Each row of a before or after table is a point. The points were changed in one or more steps. Then noise was added and the rows were shuffled. The steps act on how far a point lies along the listed directions, d1 being the first. Write out the steps. A step turns or swaps two directions, mirrors them in a line or flattens them onto one, adds a multiple of one to another, or multiplies one. Angles are multiples of 10 degrees, from the lower direction toward the higher: turns from -170 to 170, lines from 10 to 170 but not 90. Use the fewest steps. Two steps may share a direction if one is a turn and the other turns, adds or multiplies; they go together, in the order done. Otherwise the lowest direction goes first.

Directions:
(1): [ 16 -58]
(2): [58 16]
Before (8 x 2)
[[-21  15]
 [ 53  30]
 [-74   6]
 [-27 -89]
 [ 27  43]
 [ 11  41]
 [-35 -18]
 [ 26 -21]]
After (8 x 2)
[[-71  18]
 [ 16  39]
 [-18  17]
 [ 22 -23]
 [ 59  23]
 [ 33  37]
 [-35 -13]
 [-44 -82]]
Steps: turn d1 and d2 by -10 degrees

Directions:
(1): [  8 -21 -67 -40 -42  49]
(2): [ 21 -38  21 -64  65  14]
(3): [-99   2   4 -32   1  -2]
(4): [-11 -91  25  30 -28  -2]
Before (10 x 6)
[[  20  -29   29   -2   27    0]
 [ -30   76  -20   -6   -6    8]
 [  18  -31   12    6    4   18]
 [  16  -20  -23   36  -36   -4]
 [ -15  -40  -40    4  -53   32]
 [-121  -13   28   -9  -14  -18]
 [ -20  -14   26   29  -24   -2]
 [  19  -39  -16   -4   -5   12]
 [  15  -53  -90  -46  -69   59]
 [   1   44   -2   10  -29    2]]
After (10 x 6)
[[-74   1 -13 -19 -25  16]
 [ 38 -13  -4  -9  22   4]
 [ 41 -18 -38   3 -20   7]
 [ 58 -52 -47 -99  34  52]
 [ 26  36 -10  17 -19  12]
 [ 23   1  30  24  23 -16]
 [ 44   0 -43 -42   6  39]
 [-27 -11  -7  -8 -43  15]
 [-22 117 -31 -29  11  -4]
 [ 35  -3  15   9  14  10]]
Steps: turn d1 and d2 by 50 degrees; mirror d3 and d4 in the line at 150 degrees

Directions:
(1): [ 38 -38 -62  14 -17 -55  21 -67  26 -10 -66 -34]
(2): [-51   8  36  19  35   3 -80 -10  41 -52 -71  11]
(3): [ 11 -41  73  20 -63   1 -41 -32  47  52  32 -40]
(4): [-19  81   6  47 -49  45  38   0  -7  42 -65 -21]
(5): [ 43  34 -24  40  52  72 -10 -67  28 -21  50 -16]
(6): [ 29 -45 -52  17 -71  68 -47  32 -13 -27 -14  42]
Before (9 x 12)
[[ -18  -20   34   -8 -102  -19   -2   33  -13   43   -5  -37]
 [ -20   74  -19    4    7   28   64   -6   -7   50    1  -17]
 [   4   38   -6   45    7   18   -7    0  -16  -12    6   12]
 [ -15   66    4   33   16   22   27  -40   40    5  -55  -24]
 [  10   67  -32   17   11   20   51  -45   12   30    1  -11]
 [ -12   12   -4  -36   39  -44   -8    2  -10   -7   27    8]
 [  38  -71 -114   -9  -92    8  -20   21  -23  -11  -61   28]
 [  14   43  -44   35  -28   82   20  -15   -5   21  -25   14]
 [  38   -8   -4  -14   35    0   16  -23    2    0   62    2]]
After (9 x 12)
[[ -14   70  -33   10  -11   46   57    3  -13   43   -8   -8]
 [  36   -1   19   -3   14    4   15  -33   14   22   59  -15]
 [  15   34  -75    8   24   59   27   -2  -23  -17  -12   38]
 [  24  -73 -121  -59   17  -67    6   16  -35  -46  -29   34]
 [  13   64  -42   23   -7   36   45  -38    9   28   -6   -2]
 [   2   37   -9   38   20   11   -5    3  -18  -20   11   14]
 [  -9   58  -21   40   -5   47   17  -24   30   -7  -68   -8]
 [ -16   23   34  -18   10  -40   -7  -15    7   28   24  -19]
 [  -6  -37  -19  -18  -99    3  -12   58  -36    5  -14    0]]
Steps: turn d4 and d6 by 40 degrees; turn d3 and d6 by 50 degrees

Directions:
(1): [-32 -77  27  26 -72 -79 -22 -21 -22 -21  33 -16  15  31 -45  58 -39 -36
 -57  22]
(2): [ -18   15   43   28    0   45   11 -112  -11    6   17   70   10   73
   62  -38  -25   -7  -35    1]
(3): [ 82  15  44  88  55  13 -24  56 -15 -58  16  33   5   9 -17   2 -14  -3
 -12  83]
(4): [ 49 -52  58   3   9 -15 -31   8  36  28 -65 -63  48  76  -4 -65  17 -34
  36 -30]
(5): [  6 -14  45 -47  -6  39 -39  -3   8  89  25  14  22 -43  25  42  64 -67
  -7  80]
(6): [ 50  10 -76  23 -76  64 -27  30 -35  34  10 -41  24  41  58  35 -64   0
  24   7]
Before (8 x 20)
[[  80    8  -15   77  -22   39  -10   60  -26   14   13   -2   -2    8
     6   23  -24   12   10   52]
 [   5   36   33   44   38    7    9   20  -22  -73   28   44    0   -7
    -9   16  -31   27  -17   42]
 [ -39   15   15  -38   27   -9   19    0   21   10   19    5  -10  -99
   -29   32   56   -2  -11   39]
 [ -30   13  -30  -19    3  -36   28    6  -19  -14   36   39  -17  -38
   -15   49   -1   21  -21   36]
 [   7   -7   16   16   -7  -16   -5   -2    4  -26  -29  -18    9   23
     1   -7  -26   14   26  -34]
 [ -28 -102   96  -24   -6  -95  -31    8   14    5    5   -7   25   -5
   -65   16   61  -60  -43   19]
 [  16    9  -45   27  -28   15    8   -3  -28    6   33   -1   25   23
    20    5  -36  -23    8    6]
 [ -15    9   95   -9   74   21   13  -71   -8    0  -14   53   16   20
    31  -25   57  -25  -10   38]]
After (8 x 20)
[[ 51  38 -71  73 -23  28   5  62 -30 -57  21 -36   1 -12  -2  40 -72  48
    7  30]
 [ 15 -32 -85 -28 -87  17 -11  34 -16  40 -32 -85  32  56  40  -9 -40  17
   39 -91]
 [ 35   2  42  78  50 -37  25  32   2 -54  -2  34 -32 -14 -57 -23  10  31
  -11  24]
 [  9   3  11   5 -26  58  -7 -56 -44  29  -2   3  36  69  81  17 -16 -22
    7  22]
 [ 55  38  66  68  54  44 -24  51 -32 -56  46  60  18 -16   1  38 -17  -4
  -20 120]
 [-25 -17  36 -47  -8  -9 -12 -27  21  31 -23 -15  16 -10  13   6  28 -16
   27 -25]
 [-12   8  22  18  48 -28  30 -21   2 -25  22  38   7 -15 -28 -26  21 -23
   -8  14]
 [ 56  41 -25  62  33   3   9  64 -42 -57  45  59 -10 -20  -9  47 -30  30
  -16  95]]
Steps: multiply d1 by 0; add -0.7 times d2 to d5; turn d5 and d6 by 160 degrees; add -1.5 times d4 to d3
